Each point is reached from the start by the listed moves, each made once or not at all, plus a little noise. Say if it took an odd or an even number of moves. Then give how often each move was made.
In the rows, 128 means zero.

Moves:
(1): [185 132 117  63 121 196]
(2): [126 146 136  74 158 111]
(3): [161 109 193  82  85 106]
Start: [101 140 141 127 157 109]
Points:
[100 139 142 128 157 107] => even (0, 0, 0)
[ 99 161 148  72 188  90] => odd (0, 1, 0)
[189 123 195  15 107 154] => even (1, 0, 1)
[131 139 214  25 145  69] => even (0, 1, 1)

Moves:
(1): [174 114 137 105 141 124 111 133 159 113 140]
(2): [130 155 140 130 146 100 127 120 119 124 126]
(3): [121 125 145 115 108 119 117 122 114 116 129]
(4): [136 104 135 129 135 119 152 132 118 101 142]
(5): [134 109 127 126 128 135 117  83 108 116  95]
(6): [145 122 151 147 126 154 139 147 114 114 104]
(7): [130 133 181 106 145 135 154 157 109 149 144]
(8): [107 121 109 128 147 126 106 155 110 113 140]
Start: [129 144 142 152 122 103 184 136 130 154 148]
Points:
[129 172 154 156 148  71 180 129 120 146 145] => odd (0, 1, 0, 0, 0, 0, 0, 0)
[192 121 221 111 176  78 207 117 103 114 156] => odd (1, 1, 0, 1, 1, 0, 1, 0)
[127 130 210 130 132 127 188 206  63 139 150] => even (0, 0, 1, 0, 0, 1, 1, 1)
[209  86 235 121 161 123 215 148  95 103 136] => odd (1, 0, 0, 1, 1, 1, 1, 0)
[159 122 249 139 141  96 222 127  44 106 119] => even (0, 1, 1, 1, 1, 1, 1, 0)
[149 118 243 136 126 119 238 186  72 122 160] => even (0, 0, 1, 1, 0, 1, 1, 0)

Moves:
(1): [158 135 135 122 129 135 143 131 115 119 128 132 140 144 133]
(2): [134 134 120 135 120 124 120 149 126 126 146 125 106 121  91]
(3): [126 122 159 126 146 122 128 132 144 139 137 117 119 120 129]
(4): [112 139 136 177 122 137 132 128 127 125 129 117 127 156 130]
(5): [119 145 128 122 153 135 130 137 125 130 133 121 121 127 136]
(6): [134 138 128 120 135 159 117 131 147 117 138 131 134 130 134]
(7): [ 92 116 149 124 121 149 142 118 114 129 105 144 114 127 126]
(8): [110 102 121 112 139 132 143 139 115  87 110  99 118 128 131]
(9): [135 146 140 146 116 124 127 146 146 102 119 145 106 131 139]
(10): [124 105 115 119 131 128 143 156 155 148 133 139 117 138 152]
(11): [120 109 126 133 122 141 140 113 125 109 170 131 110  89 142]
(12): [108 133 136 131 161 133 125 161 117 137 138 133 152 123 129]
(13): [109 143 125 127 107 115 154 136 124 126 141 110 128 128 136]
(14): [101 141 130 102 122 117 121 116 134 108 152 137 133 152 144]
Start: [125 141 129 144 165 137 145 124 115 142 126 126 125 127 159]
Points:
[107 147 160 174 158 134 195 172 100  97 152  58  92 158 143] => even (1, 1, 1, 1, 0, 0, 0, 1, 0, 0, 0, 0, 1, 0)
[ 52 182 193 184 216 152 154 160 140  98 210 129  96 126 209] => odd (0, 0, 1, 1, 1, 0, 0, 0, 1, 0, 1, 1, 0, 1)
[ 63 144 113 114 172 156 168 190 143 117 249 136 110 116 189] => odd (0, 1, 0, 0, 0, 1, 0, 0, 0, 1, 1, 1, 1, 1)
[ 56 134 148 172 180 174 177 152 125 168 109 138  92 165 190] => even (0, 0, 0, 1, 1, 0, 1, 0, 0, 1, 0, 0, 0, 0)
[ 49 149 163 122 184 127 174 141 118 121 225 119 129 100 198] => odd (0, 0, 1, 0, 0, 0, 0, 0, 0, 0, 1, 1, 1, 1)

Moves:
(1): [135 149 119 127 138 131 127 115 128 127 136 128 115 140 133 142 121 127
 134 138 147 137 127 126 125]
(2): [120 144 116 129 125 143 132 117 148 121 131 134 110 116 126 128 113 126
 127 127 116 134 128 136 129]
(3): [146 132 154 130 142 124 125 139 139 119 122 129 144 121 121 139 123 125
 139 122 160 118 144 136 131]
(4): [126 136 132 146 140 134 124 125 134 110 109 119 136 125 137 134 136 127
 119 121 140 134 123 141 127]
(5): [134 114 140 124 158 140 135 115 130 120 120 129 122 127 131 119 131 120
 127 130 126 130 124 129 119]
(6): [118 141 123 147 114 142 139 132 142 142 130 124 127 120 123 135 122 121
 132 135 137 146 114 133 132]
(7): [136 138 126 131 129 132 150 112 137 133 134 127 131 126 131 114 137 131
 129 118 116 129 132 119 123]
(8): [135 129 124 143 118 128 123 137 131 137 114 125 119 133 136 131 130 121
 134 138 123 138 129 123 128]
(9): [129 119 132 142 130 132 121 126 128 124 126 132 107 111 123 104 130 131
 128 133 136 143 117 104 130]
(10): [126 145 122 123 137 113 121 119 123 130 124 122 140 121 124 121 119 129
 145 112 132 138 130 132 127]
(11): [128 127 115 149 143 131 121 129 122 130 127 130 131 114 128 125 123 135
 131 129 118 113 137 135 124]
(12): [118 143 128 112 141 132 123 114 135 121 141 152 112 136 133 131 129 123
 140 135 131 126 110 126 127]
(13): [120 143 124 126 123 140 125 125 112 122 123 129 133 120 134 139 130 117
 123 121 123 133 134 128 119]
(14): [113 131 124 151 127 121 114 124 119 113 143 111 132 126 120 110 117 133
 153 123 119 148 127 117 116]
(15): [118 130 116 121 119 143 116 118 112 122 126 128 154 144 147 117 122 132
 121 127 134 130 124 124 125]
(16): [133 119 124 124 132 130 115 143 125 115 134 135 142 127 145 136 115 128
 121 125 121 140 123 128 125]
(17): [120 152 126 162 124 129 114 132 141 145 143 122 126 137 148 140 124 111
 107 142 138 113 141 133 115]
(18): [127 138 128 126 137 134 120 125 133 138 130 126 129 125 125 126 134 137
 122 135 133 125 133 122 131]
(19): [120 126 128 121 116 115 129 133 127 133 134 129 111 108 131 136 130 122
 145 140 128 127 137 133 137]
(20): [123 131 118 125 135 119 129 136 127 129 121 132 128 134 129 126 124 130
 127 138 128 135 135 112 128]
(21): [115 127 129 113 125 142 126 136 129 137 138 132 122 131 130 134 128 132
 138 110 146 124 120 133 129]
(22): [122 128 138 141 118 141 123 120 127 123 135 141 133 139 134 122 138 122
 118 125 135 155 132 125 120]
(23): [130 118 123 128 126 130 124 117 135 137 107 129 128 130 133 147 133 126
 122 128 128 117 119 118 129]
(24): [130 124 131 123 136 137 111 122 125 118 129 134 123 123 129 130 131 146
 121 143 140 112 124 134  99]
Start: [129 130 125 120 119 130 141 130 140 146 124 125 129 116 135 123 138 143
 139 109 124 123 133 137 129]
Points:
[ 59 209 108 182 125 179  78  77 166 119 136 136 102  98 170 126 131 109
 150  79 162 179 110 124  85] => odd (0, 1, 0, 1, 0, 0, 0, 0, 1, 1, 0, 1, 1, 1, 0, 0, 1, 0, 0, 0, 1, 1, 1, 0)
[133 192 106 171 185 218 110  65 189 144  81 124 119  74 163 119 122 163
 162 109 212 142 114 136  89] => even (1, 1, 1, 1, 1, 1, 1, 1, 1, 1, 1, 0, 0, 0, 1, 0, 0, 1, 0, 0, 1, 0, 1, 1)
[ 73 249  96 167 126 170  62 101 147 102 174 153 136 110 191 153  78 119
 174 145 191 195 143 142  63] => odd (1, 1, 1, 0, 0, 1, 0, 0, 0, 1, 0, 1, 1, 1, 1, 1, 1, 0, 1, 1, 0, 1, 0, 1)

Moves:
(1): [130 133 128 127 126 131 138 121 139 130 117 135 128 127 131 130 120 140
 117 123 122 122 130 124 101]
(2): [125 166 136 129 139 131 115 145 119 120 139 112 126 141 144 120 113 127
 135 117 142 122 135 134 123]
(3): [130 132 129 144 111 119 129 134 130 119 123 131 137 139 104 115 126 130
 128 130 122 143 133 130 143]
(4): [124 127 118 126 115 145 139 120 142 141 137 126 118 119 114 113 159 122
 129 135 133 134 138 136 127]
(5): [133 130 136 148 148 136 124 137 128 114 133 122 128 150 111 136 153 113
 135 129 121 117 122 127 119]
(6): [153 120 135 148 118 138 104 146  89 123 143 126 130 117 134 116 115 122
 155 147 122 120 117 111 129]
(7): [109 138 124 138 133 112 134 113 147 137 139 131 134 129 113 128 137 137
 118 142 116 118 129 121 129]
(8): [128 130 131 138 141 144 129 139 130 124 123 120 135 122 131 144 142 121
 127 142 122 134 134 131 149]
(9): [117 129 125 113 130 130 119 123 142 134 115 120 130 118 108 121 125 139
 142 131 141 114 125 132 136]
(10): [132 129 139 126 120 127 123 130 133 140 132 116 157 138 130 139 128 127
 138 130 121 105 123 130 134]
(11): [139 148 139 117 125 101 116 127 121 132 163 117 128 117 126 136 146 157
 133 131 117 128 115 114 130]
(12): [137 142 100 128 140 116 117 141 128 127 114 133 136 128 141 134 138 123
 122 131 128 128 128 114 123]
(13): [133 145 117 117 134 126 126 117 143 127 121 118 134 138 137 132 136 136
 135 150 104 143 131 129 140]
(14): [114 122 135 118 134 134 137 135 118 126 123 135 121 146 119 137 149 139
 115 147 138 101 118 143 116]
(15): [132 136 128 144 151 123 132 124 124 133 151 128 136 134 149 115 145 162
 135 132 121 127 127 129 151]
(16): [122 138 129 134 107 123 121 106 135 119 125 127 127 136 145 142 136 140
 133 116 135 115 137 122 130]
(17): [124 126 136  94 128 132 147 115 137 116 123 137 148 126 123 117 141 128
 127 129 136 125 142 140 114]
(18): [109 103 148 142 128 145  90 135 121 129 141 122 154 135 144 121  96 131
 119 104 117 118 129 131 130]
(19): [122 133 108 120 122 138 145 129 118 123 122 125 131 143 121 137 115 120
 126 112 127 134 128 115 124]
(20): [141 120 109 142 123 128 129 103 127 124 125 111 107 138 125 132 135 137
 131 147 170 125 158 126 121]
(21): [143 141 104 104 128 133 141 143 135 118 125 171 127 122 123 134 105 115
 126 128 162 135 115 141 110]
(22): [134 134 136 106 133 123 125 119 122 154 124 140 135 123 111 119 132 123
 136 134 129 140 130 128 138]
(23): [143 126 138 132 136 128 119 130 130 137 149 139 110 135 136 125 102 121
 111 109 119 100 158 134 125]
(24): [108 119 120 133 135 113 123 153 123 134 140 143 121 130 122 136 125 139
 158 129 115 135 136 145 122]
Start: [123 142 141 150 112 141 142 118 135 128 138 140 150 139 125 158 142 107
 122 135 131 110 147 125 127]
Points:
[ 95 145 168 153 130 143  93 191 138 118 176 158 207 175  64 197 159 138
 163 160 127  61 115 169 138] => even (0, 0, 1, 0, 1, 0, 0, 1, 1, 1, 1, 0, 0, 1, 0, 0, 0, 1, 0, 0, 1, 0, 0, 1)
[151 220 105 172 159  96 122 182 116 103 198 153 165 212 112 183 195 167
 170 177 179  70 146 152 113] => odd (0, 1, 1, 0, 1, 0, 0, 0, 0, 1, 1, 1, 0, 1, 1, 0, 0, 0, 0, 1, 1, 0, 0, 1)
[173 194 134 177 128 121 111 143 101 122 198 154 178 196 104 200 221 175
 214 235 136  85 151 144 170] => even (0, 0, 1, 0, 1, 1, 0, 1, 0, 1, 1, 0, 1, 1, 1, 1, 0, 0, 0, 1, 1, 1, 0, 1)
[115 124 165 195 119 192 109 110 125 112 158 105 167 230 136 220 146 102
 105 119 152   7 200 131 121] => odd (0, 0, 0, 0, 1, 0, 0, 1, 0, 1, 0, 0, 0, 1, 0, 1, 0, 1, 1, 1, 0, 0, 1, 0)
[107 211 139 194 154 136 132 166 160 122 180 118 181 224  95 188 137  97
 153 146  59  80 199 143 155] => even (0, 1, 1, 0, 1, 0, 1, 1, 0, 1, 0, 0, 1, 0, 0, 0, 0, 0, 1, 0, 0, 0, 1, 1)
[129 213 140 144 169 158  89 199 154 134 207 160 181 196 138 200 164 126
 127 149  99  38 165 168  83] => even (1, 1, 0, 1, 1, 0, 0, 1, 0, 1, 1, 1, 1, 1, 0, 0, 0, 1, 0, 0, 1, 0, 1, 1)
[153 217 133 149 163 126 120 106 145 143 167 137 163 165 125 186 187 157
 129 118 104  65 171  88 143] => odd (1, 0, 0, 0, 1, 0, 0, 1, 1, 0, 1, 1, 0, 0, 1, 1, 0, 0, 1, 0, 0, 1, 1, 0)
[143 201 109 214 147 173  61 133 123 133 177 113 168 208 127 144 153 147
 192 147 116  77 237 118 153] => even (1, 1, 1, 1, 1, 1, 0, 1, 1, 0, 0, 1, 1, 0, 1, 1, 0, 1, 1, 1, 0, 1, 1, 1)
[ 79 206 120 162 152 171 116 124 182 114 169 140 183 209 142 178 165 113
 124 111  72  66 232 133  90] => even (1, 1, 0, 1, 1, 0, 1, 1, 0, 0, 0, 1, 1, 0, 0, 1, 1, 1, 1, 0, 0, 0, 1, 1)
[154 201 114 144 157 129 134  99 149 138 148 161 205 181  77 119 164 136
 143 168  73  75 184  95 135] => odd (1, 0, 1, 0, 1, 1, 1, 0, 1, 0, 0, 1, 1, 0, 1, 0, 1, 0, 1, 0, 0, 1, 1, 0)
[128 195 158 116 155 164 111 133 116 119 153 105 220 207 114 193 185 130
 121 150 157  44 170 120  81] => odd (1, 1, 0, 0, 1, 0, 0, 1, 0, 1, 1, 1, 0, 1, 0, 0, 1, 1, 1, 1, 0, 1, 0, 0)

Moves:
(1): [133 122 131 131 119 138 120 140 112 137 113 103 138 149 138 130 130 133
 128 142 134 139 123 133 123 131 131]
(2): [116 136 118 145 135 139 145 120 126 156 114 118 145 138 117 131 129 144
 123 151 127 127 127 118  95 137 145]
(3): [124 132 132 136 140 118 120 122 140 132 127 130 104 116 132 136 146 110
 155 124 127 111 115 129 129 122 140]
(4): [122 117 118 135 125 122 134 124 128 143 129 139 112 130 135 121 116 121
 120 122 125 127 116 132 114 123 151]
(5): [131 108 134 110 152 121 137 136 114 137 126 104 138 116 139 123 112 141
 115 129 131 131 132 125 135 125 139]
(6): [124 131 125 139 132 126 150 138 142 122 124 137 133 147 136  92 125 130
 131 120 124 150 143 144 132 125 144]
(7): [141 119 113 122 112  95 156 132 126 134 129 150 113 144 132 128 124 128
 132 128 108 139 139 125 138 158 141]
(8): [128 128 142 110 116 138 143 131 134 142 151 131 106 144 139 130 128 134
 139 107 123 131 112 108 132 134 143]
(9): [128 142 137 134 116 132 118 131 147 139 126 125 145 113 125 117 125 114
 130 122 128 134 128 140 105 124 117]
(10): [135 145 154 154 137 163 115 119 122 133 119 133 143 123 141 142 144 129
 129 114 122 129 149 113 126 119 122]
(11): [145 130 129 122 110 124 128 129 138 122 119 144 133 132 124 122 133 126
 111 134 143 141 121 123 124 132 135]
(12): [ 98 131 142 125 130 104 115 118 129 132 128 103  99 111 124 135 153 128
 112 120 145 109 124 107 149 121 143]
(13): [138 124 145 130 125 119 145 141 122 126 123 118 129 123 122 109 125 141
 122 130 117 123 120 151 125 126 126]
(14): [134 129 133 126 150 121 128 119 134 133 117 104 107 118 140 118 120 126
 122 149 115 103 137 128 137 119 130]
(15): [133 160 136 132 123 136 134 131 116 126 138 113 100 135 137 151 138 125
 131 126 122 116 133 141 125 133 151]
(16): [118 148 132 127 131 117 131 146 116 107 119 129 134 127 147 133 126 115
 134 131 116 113 134 130 128 131 132]
(17): [142 133 139 121 129 130 111 120 107 123 126 139 115 130 116  95 134 124
 123 131 136 125 135 121 111 133 129]
(18): [117 118 157 118 152 139 139 137 145 143 127 143 112 150 112 127 119 129
 120 106 117 119 141 143 127 110 140]
(19): [112 121 138 120 117 114 134 150 136 127 150 131 124 100 141 137 132 117
 131 153 117 117 121 145 133 123 135]
(20): [128 121 115 101 118 134 118 123 120 118 122 134 127 129 125 130 131 144
 123 130 111 138 120 126 138 131 132]
(21): [130 112 103 152 150 126 126 168 143 115 116 133 138 121 128 130 114 111
 132 125 117 126 130 126 144 129 113]
(22): [121 129 138 129 139 125  99 129 151 119 146 105 152 106 140 130 155 130
 104 129 128 114 125 135 123 113 115]
(23): [138 128 135 121 126 121 127 146 133 125 120 150 120 122 125 108 114 158
 115 128 138 124 139 141 127 114 140]
(24): [111  98 130 123 138 121 129 115 143 119 114 145 100 136 126 128 126 136
 141 124 144 112 113 135 133 154 142]
Start: [129 154 146 152 115 133 121 122 107 101 148 123 136 142 149 117 144 131
  99 167 126 137 121 113 111 121 154]
Points:
[105 155 218 135 101 135 109 138 114 102 146 169  67 104 190  88 171 110
 138 145  86  90  79 137  76 133 217] => odd (0, 0, 1, 1, 0, 0, 0, 1, 1, 1, 0, 0, 1, 0, 0, 1, 1, 0, 1, 1, 0, 0, 0, 1)
[126  95 194 129 132 136 156 200 165 159 102 178 104 157 173 112 132 164
 102 166  94 134 111 124 100 145 249] => odd (1, 1, 1, 0, 1, 0, 1, 1, 1, 1, 1, 0, 0, 0, 0, 0, 0, 1, 1, 1, 1, 0, 1, 1)
[137 133 200 118 150  86 168 161 131 135 150 132  99 133 163  29 113 114
  79 180  78 133 175 163 102 115 204] => even (0, 0, 0, 0, 1, 1, 1, 0, 1, 0, 0, 0, 0, 1, 0, 0, 1, 1, 1, 0, 0, 0, 0, 0)
